Each point is reached from the start by the listed moves, each made 0, 1 or 2 times, or once backwards (-1), plus a little noise. Is the number of moves made odd or even? Then give how often each move was made.

Moves:
(1): [48 -8]
(2): [22 28]
Start: [-18  34]
Points:
[ 8 -3] -> even (1, -1)
[29 26] -> odd (1, 0)
[-18  34] -> even (0, 0)

Moves:
(1): [14 14  5  1  9 20 17 11 -6]
(2): [  9  13   0   2 -20 -12   1  24  -4]
(3): [ 11   3  -3 -16 -32  13   1 -22  26]
(4): [ -1  11 -10  19   9   2  -7 -13  32]
(5): [  0  17  -3 -14  -3  23 -17   1 -16]
(6): [-7  1  9 -1 -6 16  3  7 -8]
(7): [  5   7  22   3   7 -26   8  -9  -4]
(8): [-13   9  13  -9  11   1  -2  -5  15]
Start: [  1   3   6   3  -1  10  11 -11  -7]
Points:
[ -5 -32  35 -26 -45  16  18 -46 -37] -> even (-1, -1, 1, -1, 0, 2, 1, -1)
[-48  63  52  -1  54  18 -40 -89  48] -> odd (-1, -1, 0, 2, 2, 1, 2, 2)
[  14   18  -35   22 -103   15   -6  -28  120] -> even (-1, 2, 2, 2, -1, 1, -1, 0)

Moves:
(1): [ -4 -11  14   4  -4   6   4  -4   2  -8 -12  -2   3  -6  -9]
(2): [ 10   4  -5  10   1  -2  18  18   6 -14  -7 -11  13  21  14]
(3): [ -8  -1 -15   4  15 -20   4  12  11   2  -5  10  -5   1   0]
(4): [-21  -6  -2   3   4   5   1   2   0  -5 -11  18  -1   3   0]
(5): [ 11  -9 -14 -13   6  22  -8   1 -13 -11   3   7  -4 -17 -33]
(6): [ 3  2  1  3 -9  2  9 -5 -8  5  0  3  4 -1  0]
(7): [ -4   2  -6 -15  -3   1  -9  -5  -1  -4 -23   8   5   1  12]
(8): [ -5  11   0 -16 -21  11 -20  12   8  -6   8   9  -6  -8 -18]
(9): [ -9 -10  -3   1   0   0  -5   9  -2  12  15   6 -14  -9   2]
(10): [-10 -10   5   3  -2   4   4  -1 -11  -7   4  22 -15  -3 -11]
(11): [  6  -1   5   5  12   0   0  -1 -14  -4  -9  -1   2   1  -2]
(12): [  6   3  -5   0  -7  -4  -3   5  -5   9 -10   4 -15  10 -10]
(13): [  0  12   5   7  10  -6   0  -2   9 -10  -8 -17 -11  -2  -7]
(14): [ -3  -6   5 -10   2   9  10  -6  -6   3  -1   5   2   1   7]
Start: [  6  -2  -1  -6   9   4   1  -3  -3   8 -13  -5   8  11  -4]
Points:
[ 37 -14 -12 -54  21  53 -75  -8 -33 -12 -12 -10   8 -75 -89] -> odd (1, -1, 0, -1, 2, 0, 1, 1, 1, -1, 2, -1, 0, -1)
[-35   5   1 -57 -46  32 -62  12   2  42 -37  39 -59 -26 -54] -> even (1, -1, 0, 1, 0, 1, 1, 2, 2, -1, 0, 2, 1, 1)
[-13 -39 -27  24  28  40  -5  50 -13 -23 -12  17 -46 -15 -94] -> even (1, 1, 0, 2, 2, 0, -1, 0, 2, 0, 0, 1, 1, -1)
[  1 -23  59 -31 -44  85  31  11 -51 -65 -65  41  18  19 -30] -> odd (2, 2, -1, 0, 0, 1, 1, 2, 0, 2, 2, 0, 0, 2)
[-62 -65   0 -30 -31  81  36  57 -22 -51 -31 121  -6   0 -60] -> odd (2, 2, 1, 2, 1, 1, 0, 2, 1, 2, 0, 0, -1, 2)
[ -39  -25   18   -1   19   13  -19  -36  -46   25 -104   25  -58   -3
  -16] -> even (1, -1, -1, 2, 0, 1, 2, -1, 2, 0, 1, 2, 2, 0)
